Each wall is flat, endless, passes through zero and stands at right angles to its row. A trip goes straight from one point to another. List the walls that it crosses, first one first.
In the rows, zero is written as 128.

Walls:
(1): [120  99]
(2): [166 146]
(3): [158  77]
(4): [136 163]
(5): [126 209]
(6): [151 134]
(7): [153  88]
(8): [ 75 172]
Trips:
[224  87] to [187 178] => 1, 4, 5, 3, 7
[55 89] to [ 82 143] => 5, 4, 1
[132  57] to [106  41] => none
[145 105] to [164 110] => none

Walls:
(1): [176 149 175  94 122 160]
(2): [168  47 104  78 168 133]
(3): [120 126  87 155  82 100]
(4): [128 143 158 145  94 164]
(5): [149 117 130 138 137 160]
(6): [101  94 105 144 100 132]
(7): [123 125  88 121 183  29]
(8): [161 139 158 107 137 154]
Trips:
[120 105 140 143 157 132] to [ 97  88  66 154 129 127] => 3, 5
[135 175 139 147  98 116] to [145 146 181 117 111 249] => 5, 3
[ 81  50 173 122 109 123] to [108 116  59 164 107 167] => 3, 5, 2

Walls:
(1): [ 93 196 145  41  96  92 128  82  84 195 103 191]
(2): [ 64 159  96 111 146 120 130  87 163 116 174  93]
(3): [ 98 106 176 132 131 160  95  92 231  52 206 166]
(4): [ 45  76 157 174 142  95 158  84 199 120 105  44]
(5): [136 105 109 155 131 156 128 134 121 152  84 112]
(6): [102 117 188 119 118  93 186  98 161 189 148 172]
(7): [159 112 136  41 121 159 175 190 149 177 115 116]
(8): [104 117 124 189  61 210 156  85 111 127 128 147]
Trips:
[ 55  94 172  92  74 182 105 109  60 121 130  60] to [ 87 111 109 114 156  64 126 152 109 154  95 133] => 8, 6
[152  83  79 123 161  33 176 152 157 158 156 153] to [122 103  98 156 112  96 157 116  68 150 134 148] => 2, 1, 4, 7, 5, 8

Walls:
(1): [128 118  29  72 114 104 139 153 136 167 133 154 149 120  68 150 138  75
 148  90 124 123 135 212]
(2): [180  96 117 130 176 206 175 161 170 134 175 132  99 115 120 164  81  72
 132 144 139  97 122 128]
(3): [105 121 191 125 147 187 194 105 191  84 100  82 148 202 134  89 129 151
 173 151 160 152 152  59]
(4): [115 127 121 115  46 111 120 104 136  92  76 117  71 229 114 106 114  99
 146 103  82 175 155 145]
(5): [136 151 123 114 122 143 160 105 142 175  85 171 145 124 122 131 174 114
 124 164 149 120 129 178]
(6): [101 117 101 117 185 171 101  69  89 177 141  86 133  61 104 126  97 105
 144 220 122 159 166 107]
(7): [147 104  29 117 137  80  85 130 106  91 159 113 191 124  47 174 127 204
 100  29 118 116 138  98]
(8): [177 103 157 117 106 143 131 127 128 161 137 154  75 145 115 137 120 109
 120 117 155  83 151 150]
(9): [105 105 132 132  86 132 140 131  78 121 181  84 116 162 129 177 143 172
 108 125  83 117 191 122]
(10): [ 93 165 189  65 134 146 135 119  95  88 200  93  78 132 170 101  79  72
 155  76  46 103  43  98]
Trips:
[169 129 107 185 154  44 109 128  88 134 150 138 123 114  68 140 209 105
 120 122 159 141 141 161] to [143 126 153 167 203 190 151 204 114 130 126 131 167  83 148  87 159  97
 178 177 100 149  86  50] => 6, 8, 2, 1, 7, 3, 5, 10
[160 126 106 146  99  90  64 141 195 147 132 135  90 151 114 138 133  73
 131 151 149 174 116 126] to [166 151 249 146 181 125 115 166 114 152 130 132 156 109 184 130 143 120
  77  82 118  69 124 102] => 5, 1, 4, 10
[100 215 109 139  82 112 141 140  89 111 126 167  87 115 123 156 119 120
 141 102  75 164 101 109] to [180 122 148 110 147 156  84  97 145 134 140 141  88 181 172 125 106  90
 152 117 159 110 144 116] => 7, 1, 8, 9, 2, 3
